Every row gives one point. Examples show where two turns around zero, p and q, send a point. Write where each new point lands after one turn and then the other. Backwards means that the second turn is done in reverse. Each puzzle has new turns, and all numbers are rounded.

Turn p:
[ 12.9 -12.9  -8.6] => [ -0.8 -16.0  12.3]
[  1.4 -11.2  -8.7] => [-6.9 -6.2 10.9]
[-19.4  18.9  25.8] => [ 12.1  30.7 -17.5]
[12.0  4.5 -4.6] => [  2.5 -12.5  -4.9]
[ 12.2 -15.9  -7.6] => [ -0.4 -15.0  15.3]
[-19.1  16.7   3.7] => [ -6.6  18.8 -16.1]
Turn q:
[16.0 10.0 16.5] => [ 6.8 13.0 20.3]
[-25.4  15.7 -13.2] => [ -9.5 -31.2   0.2]
[  7.0 -13.6  -9.5] => [ -6.1  10.3 -13.5]
[  2.4 -12.1   6.2] => [ 8.9  7.9 -7.0]
Where do these land?
p, then q: [ 7.6  5.8 -8.2] => [ -1.3   0.6 -12.5]
q, then p: [-17.1  21.4  -5.0] => [ 5.5 10.4 25.2]
p, then q: [-10.7 -17.2  -5.0] => [16.5 -8.9  9.1]
p, then q: [ 20.2 -10.0  18.2] => [ 4.1 28.2  5.3]

Turn p:
[-16.3  -1.2   8.8] => [-14.7  -6.3  -9.3]
[ 0.6 -7.3 22.6] => [ -7.7 -21.7   5.7]
[-17.6  -2.5  -4.3] => [ -7.9   2.6 -16.3]
[38.7  7.7 -9.6] => [26.4  9.9 29.2]
[ 3.5 10.7 -6.9] => [ 0.2 12.0  5.4]
[ -8.9  -7.5 -10.6] => [  3.8   3.5 -14.9]
Turn q:
[ 1.5 -7.2  1.0] => [-5.3 -0.4 -5.2]
[  8.7 -14.2  14.4] => [-21.3   4.2  -3.7]
[3.1 5.9 9.3] => [-4.4  4.5  9.5]
[-25.2 -10.5  -1.9] => [ 11.1  16.1 -19.1]
[ 12.1  26.0 -22.8] => [ 19.7 -24.7  18.6]
Where do these land?
q, then p: [  7.4 -13.2 -17.8] => [ 17.0  -0.8 -16.0]
p, then q: [-10.7  -5.7   2.7] => [  6.6  -3.4 -10.0]
p, then q: [-4.2 19.3  9.3] => [ 7.9 20.2  2.3]
q, then p: [ 26.1  -3.9 -19.8] => [ 13.6 -20.6 -21.9]
q, then p: [-11.9 -11.8  21.9] => [-17.1  21.6   0.9]
q, then p: [-6.8 15.4  3.7] => [-3.8 -4.6 16.2]

Turn p:
[15.8 17.9 -2.1 -6.3] => [-8.7 -9.9 17.6 11.4]
[13.9 16.4 -3.0  1.5] => [-10.3  -5.5  11.5  14.3]
[-26.0  -7.1  -7.8  20.8] => [-10.7  19.3 -25.4  -9.4]
[-15.0  -5.9 -17.9   3.8] => [ -6.9  19.9  -3.2 -11.8]
[ 18.9 -19.5  20.2 -12.3] => [ 32.5 -14.0   3.8   5.3]
[-7.6 -1.9 10.6 -7.5] => [ 4.1 -9.8 -4.5 -9.8]
Turn q:
[ 5.5 15.0 -1.8 -5.3] => [13.4  1.2  8.0 -6.4]
[ 12.7 -10.7   0.2  -4.7] => [ -8.2  -8.4  -3.0 -12.3]
[ 19.1  -4.8 -31.7  -8.7] => [-14.3  12.4  15.7 -29.4]
[-22.1   0.4  15.2   0.0] => [ 3.0 -6.6 -1.4 25.8]
[-15.2   0.1  18.1  18.7] => [  6.0   1.4 -19.3  22.3]
Where do these land?
q, then p: [  2.8 -19.9 -16.4  -3.0] => [ -8.6  -5.5  -7.9 -22.7]
q, then p: [  3.8  -9.5 -11.9  11.8] => [-15.4  -0.8   4.3 -11.3]
q, then p: [ 4.6 -5.4 13.0  4.8] => [ 3.5 14.5  4.2 -1.6]
p, then q: [  6.2  24.0 -10.9 -21.5] => [ -1.0 -23.0  -8.7  24.3]
p, then q: [-17.4  10.9  26.3   8.0] => [-30.8  10.3  11.2  -0.1]

Turn p:
[-12.3   1.5 -12.1   2.1] => [ -0.5 -14.7  -6.3   7.0]
[-17.9  13.5  17.2  14.1] => [ 15.2 -18.1  14.4 -15.2]
[  6.1 -14.2  -8.1  24.1] => [-2.3 -0.7 18.8 22.9]
[  5.5 -10.0   8.7 -22.5] => [  6.9  20.0 -15.4  -5.1]
[ 18.6   9.2  -5.7 -17.8] => [-19.4  13.5 -11.4  -9.6]
Turn q:
[ 18.6   0.0   2.0 -15.1] => [ -8.2 -22.2  -4.1   0.7]
[  1.1  17.2   0.9 -21.8] => [ -1.6 -15.6  -2.2 -22.9]
[ -9.0  -9.0 -10.5  37.7] => [18.4 26.0 11.3 23.5]
[ -7.7 -13.6  -8.5   3.0] => [  4.6  10.0 -12.0   7.8]
[-3.1  5.4 16.0 -3.8] => [-13.2   1.8   6.9  -9.2]
Where do these land?
p, then q: [ 6.4 10.6 11.3 -9.7] => [ -1.3  -8.9  -7.6 -15.4]
p, then q backwards: [13.3 -1.0 -0.4 22.4] => [ 9.0  6.0 16.4 17.1]
p, then q: [10.0 -4.4 -4.4 -4.3] => [ 7.5  4.8  5.6 -6.8]
p, then q backwards: [ 8.8 17.5 -5.8 -1.7] => [ -0.5   1.9  16.3 -12.3]
q, then p: [-38.5 -22.7  -0.7  -6.8] => [-30.2 -26.9 -16.5 -11.7]

Turn p:
[  2.4  10.8 -16.1  15.5  -0.4  15.0] => [-16.0  20.9  -5.3 -11.0   0.8   1.7]
[-14.6   1.9   9.6  11.1  13.9  -8.4] => [ 19.1   2.9 -13.1  -5.9  -1.2 -10.7]
[ -2.8 -24.7   1.5  -1.5 -12.1  -5.2] => [ -4.2 -24.2  -8.0   1.2   9.1   6.5]
[30.8 20.9 16.0 -3.6 -4.5 -8.3] => [ -0.8  14.6   8.5  36.5 -11.2   0.5]
[ 13.1  15.7   5.1  -3.7 -21.1  21.4] => [-29.3   6.3  10.4  11.5 -11.4  -9.8]
[-4.0 -4.2 -7.8  8.1  5.5 19.7] => [-10.8   7.5  -1.2 -14.2  12.3  -7.1]
[-17.4 -17.9   1.2  -8.1 -10.1 -25.8] => [ 14.9 -30.4  -9.4  -4.2  -7.2  12.4]
[ -7.5  -2.5  -9.5 -17.6  28.8  -8.5] => [ 27.0   2.5  17.9 -13.8   8.8   6.4]
Turn q:
[ -6.5 -10.8   6.2  -9.9  18.1   2.8] => [ -1.9 -16.2  11.7  14.6  -1.1  -3.4]
[ -9.7   5.2  22.9 -21.6   4.2  -1.4] => [ -2.0 -14.5  20.8  -2.0 -18.8  11.5]
[ -3.2   9.5 -26.5  19.4 -11.3  18.4] => [  7.5   2.8 -19.7 -20.7  26.0  -9.2]
[  1.6 -10.0 -12.9  19.7 -33.4   1.1] => [ 20.7  22.1 -20.8 -13.1  -1.0 -15.8]
[  3.9   2.1 -22.3   7.0  -1.8 -21.9] => [-1.6 27.2  2.7  4.9 16.6 -1.0]
[ 1.0  4.7 19.4  0.7 20.3 -6.5] => [-23.2  -8.7   8.4   8.0 -10.1   1.5]
[ 12.8  -0.7  13.3 -15.3   3.9   7.5] => [  0.4 -12.7  -3.0   8.3 -11.7  16.4]
Where do these land?
p, then q: [ 7.2 -6.1 16.9  0.1 12.6 21.8] => [-23.8   9.0  15.4   9.8  -1.7  -4.7]
p, then q: [  2.7   8.9 -11.3  15.1 -31.8  -1.7] => [ 22.4  -1.5   4.9 -23.9  12.9 -13.8]
q, then p: [-35.7   2.0 -19.5   1.0   5.8   0.7] => [33.3 -5.0  8.6 19.6  7.4 -7.0]
p, then q: [ 21.9  18.6   1.7  -7.1 -10.0  -6.9] => [ -6.5   1.0 -13.2 -24.2  -8.5 -12.2]
q, then p: [ 19.7   1.0  -9.4   2.4 -10.8  -7.5] => [-9.3 21.0  5.2 -7.6 -6.1  2.6]
q, then p backwards: [-16.0  -5.6 -18.1 -10.5   7.5  -8.5] => [ 11.7  -5.6   5.1 -15.5  19.3   6.8]
q, then p: [ -7.8 -22.7  29.2  -8.5   9.7   4.5] => [-11.7 -23.3 -27.2  12.9   1.0   5.3]
q, then p backwards: [ 8.1  3.9 10.4  7.4 16.9 -2.5] => [  8.0  -1.5   1.0   3.0 -19.9   8.0]

Turn p:
[-10.5 -24.1  10.0  18.3  21.3  -5.2] => [-28.7   2.3  16.8  15.1 -15.5  -5.3]
[ 42.0 -10.2   4.8 -22.3   7.5   3.0] => [-15.5  -3.5 -33.2  -8.2  19.3 -25.6]
[ -0.3  -3.1  -3.9 -12.0 -13.1  -2.1] => [  4.0  -0.4  -5.0 -17.2  -1.4   2.2]
[ -6.8   7.2 -18.9  11.6  -8.8  -6.7] => [ 14.6 -16.7   5.5   1.6 -10.2   9.1]
[-10.9  11.6   4.7  35.1   8.9  12.7] => [ 3.1 -4.8 28.0 28.7  7.6  7.0]
[ -3.3   1.5  -1.5 -21.8 -13.5  13.0] => [  3.4   7.9  -8.6 -20.2  11.1  12.7]
[-12.4  10.5   1.0 -15.6  12.9  -4.8] => [  4.1  18.1 -12.1   6.3  -8.8   9.5]
[  2.1   6.6   3.8   6.7 -15.2 -10.0] => [14.9 -3.0  8.6 -6.0 -2.3 -9.6]
Turn q:
[ 7.4 -8.6  2.6 13.7 -1.3  4.1] => [-8.2 -5.6 -5.7 11.0  2.1  9.3]
[ -1.9   3.3 -25.2  11.2   6.1 -21.9] => [-3.3 -8.7 21.5 -0.5 26.6 -5.8]
[-13.3   1.8   1.9  11.7  -4.8  -8.8] => [ -6.8  -5.0  -4.8 -13.0  12.2   2.9]
[10.9 11.3 20.0 13.5  5.8 -3.9] => [-20.2   1.6   5.9  -5.2 -11.4  16.6]
[  9.9   4.4  -6.8 -32.5 -22.8  21.6] => [ 18.0  32.8 -12.2  13.5 -11.4 -18.6]
[-16.8   2.4  -5.2  14.5  23.6   1.4] => [ 11.4 -18.5  10.0 -11.2   7.9  18.0]
[  3.8 -14.5  12.8 -32.1  -6.7   7.5] => [  9.0   3.5 -14.7   5.3 -26.1 -22.4]
Where do these land?
p, then q: [10.8  5.6 -0.7 -9.4 31.2 12.8] => [11.6 -7.7 10.7 -2.9 26.5 18.8]
q, then p: [ -8.6  -9.4  -3.2   2.3  11.5 -21.3] => [-19.6   9.2  -0.7  -8.2 -13.3  -7.2]
q, then p: [-13.7  21.4   4.6  26.5  -6.8   1.4] => [ -6.9  15.5 -15.2   7.9  14.1  25.3]
p, then q: [-13.5   5.2   8.7  -0.5 -18.3  -8.9] => [ -9.5  16.2   1.2   0.6 -17.6  -6.0]
q, then p: [  3.1 -33.0  -8.2 -32.2   3.3  -7.5] => [  1.1 -21.5   6.5  -9.4 -26.8 -31.0]
p, then q: [ 29.7  -2.9 -11.0  -5.6  11.3  13.6] => [ 15.8 -25.9  11.0   5.1  16.8  -2.1]
p, then q backwards: [  8.6  15.3  12.9   5.6 -15.4  -0.5] => [-10.2   3.5 -21.8 -12.1   0.9  -2.3]
q, then p: [  2.9 -11.3   9.3  10.1 -12.9  14.1] => [  2.0 -18.5   2.9   4.6  -0.2  17.7]
p, then q: [-19.2   9.1 -12.3   3.2  -3.8  -3.7] => [ -2.6  13.0 -12.7  14.3  -6.5   7.3]

Turn p:
[-7.4 18.5  0.7 -9.2  9.6 16.5 -1.0  4.9] => [-14.2  -3.8  -6.2   1.0  -9.4   2.3 -10.9 -20.1]
[-25.4  -2.2  -8.6  -4.1 -19.4   5.9   3.9  28.4] => [  2.5  -5.5  11.1 -25.2  14.3  21.7   2.8 -22.3]
[ 16.8 -12.8 -17.6   3.4 -19.1  10.1   7.6  -1.0] => [  2.7   2.0 -12.0  -3.2  19.4  -7.0  26.5  -1.3]
[  7.4 -31.0 -11.8  -3.9   3.8  -1.6   6.0 -10.1] => [  8.7 -16.0   6.2   6.2   1.8 -10.2  26.1  11.2]
[-13.2  15.0  17.5 -25.6  -9.3   6.2  -3.2  11.6] => [-22.3   0.6   8.3   4.9   2.9  26.8 -12.0 -13.1]
[ 10.6 -20.0  -4.8  17.6   7.0 -24.9  28.1  -0.5] => [ 11.0 -15.3   1.9 -17.5  10.4 -19.1   3.2  34.0]
[ -0.9  10.0   9.6  18.9  14.2 -10.5  -5.9 -23.1] => [ 15.6   6.4  -4.8  14.1 -10.9 -13.8 -22.0  11.4]
[  9.2  10.2   1.0  -0.4   9.5 -10.4 -11.1 -27.6] => [  7.4   5.3 -14.4  22.8 -15.0  -2.5  -6.7  13.6]
[ 10.6  10.7   2.2  -2.5  17.7 -14.6 -17.0  -5.2] => [ -2.0  10.6  -5.2   5.8 -26.4   0.5  -5.4  13.3]
[ -7.8   1.6  11.8   5.9 -14.0  23.4  -7.5  22.7] => [ -9.5  15.9  15.2  -9.1  12.9   1.2  -1.7 -26.9]
Turn q:
[-4.1 17.8  5.1 -3.5 -2.9 -0.6 18.7 -8.6] => [ 13.9  -8.6 -16.1   0.8 -10.7   1.4  12.5  -1.6]
[ -7.9   8.2 -11.4 -16.4  24.4  -9.4  14.0  -0.2] => [ 15.9 -17.0  -8.6  -4.7  13.1 -24.0   3.3  -3.1]
[  4.9 -21.1  12.9   3.5  -5.7   7.8   0.2 -13.3] => [-1.8 10.1  6.8  3.9 12.1 21.2  9.5  8.1]
[ 23.8 -12.0 -22.8  16.0  -8.0 -12.3 -20.4  15.8] => [-30.2  28.0   1.4  -2.0   4.2 -11.5 -19.4 -11.8]
[ 11.5  17.3   7.5 -17.8  23.6  -9.1   2.5  20.8] => [ -6.5 -31.6 -17.8  -9.4   8.7 -10.1 -15.5  -4.5]
[  1.0 -10.5  -4.8   2.8 -20.7   9.7   4.9   0.1] => [ 4.3 17.1  1.2 15.7 -4.0 10.1 -3.5  0.2]
[-16.8 -15.3  -2.3   3.1 -24.4   3.5 -10.5   4.3] => [  8.9  17.3  22.3   6.5  -9.3  11.4 -10.7  -4.1]
[ -4.9  27.4   7.2 -23.7  17.4  -7.6   0.6 -16.4] => [  6.2 -35.2  -4.8  -5.3  -0.7  -8.8  20.6 -13.7]
[-11.2   8.1  12.9   7.0   9.6 -11.8   7.9  -4.6] => [ 10.1  -7.1  -4.4 -21.0  -4.4   1.1   8.0   4.7]
[  3.7 -19.8  -4.4  29.1 -13.2  29.9 -18.0   1.9] => [-20.9  27.0  20.2  15.5  -9.0   9.2  -4.5  25.8]
Where do these land?
q, then p: [ -6.0 -16.0   8.1   0.2   1.7  -1.7  25.4  13.4] => [-13.9  12.2  -9.8  -7.4 -19.1  -7.5  15.6  -5.1]
q, then p: [  6.1 -10.4   6.7  -4.7 -24.5 -14.5 -14.8 -19.6] => [ -5.6  -9.6 -10.4  26.0  10.5 -10.2 -18.3 -13.1]
q, then p backwards: [ -3.1  -1.1  20.4   3.3  18.0   7.2  -6.5 -17.7] => [  4.1 -21.2  -6.1 -15.3  -4.9 -12.4  11.8  10.7]
q, then p: [-17.0 -19.0 -14.5   7.2  -0.7   4.0  19.8   5.1] => [-15.8  21.6 -13.0 -12.6 -12.4  -4.0  -4.0  11.0]
p, then q: [ 5.1 25.8 11.9  3.2  0.9 12.3 12.7 -8.9] => [ -5.6   4.7  22.9 -11.0  -5.9 -21.3   4.8  -5.0]
q, then p: [ 2.7  8.0  1.3 -9.2 15.5 29.5 14.9  9.3] => [ 12.5   6.8  13.6 -28.0  -2.0 -12.1  15.8   2.8]
q, then p: [  5.6 -16.7 -11.0   0.5  11.5 -15.0   0.8  -5.6] => [ -6.8 -10.9  -5.8   2.3 -19.7   0.5 -12.4   8.7]
p, then q: [ 15.7  21.8  -1.7  10.4  -7.0   5.9 -24.4  15.2] => [  4.1 -14.0  -5.8  10.0 -26.7 -13.9  14.6 -16.7]
q, then p: [ -9.3   7.6 -21.2 -10.8 -15.3 -27.6 -27.9   8.8] => [ 13.2   8.0  -1.4  40.2   1.5  15.4 -13.4  17.0]
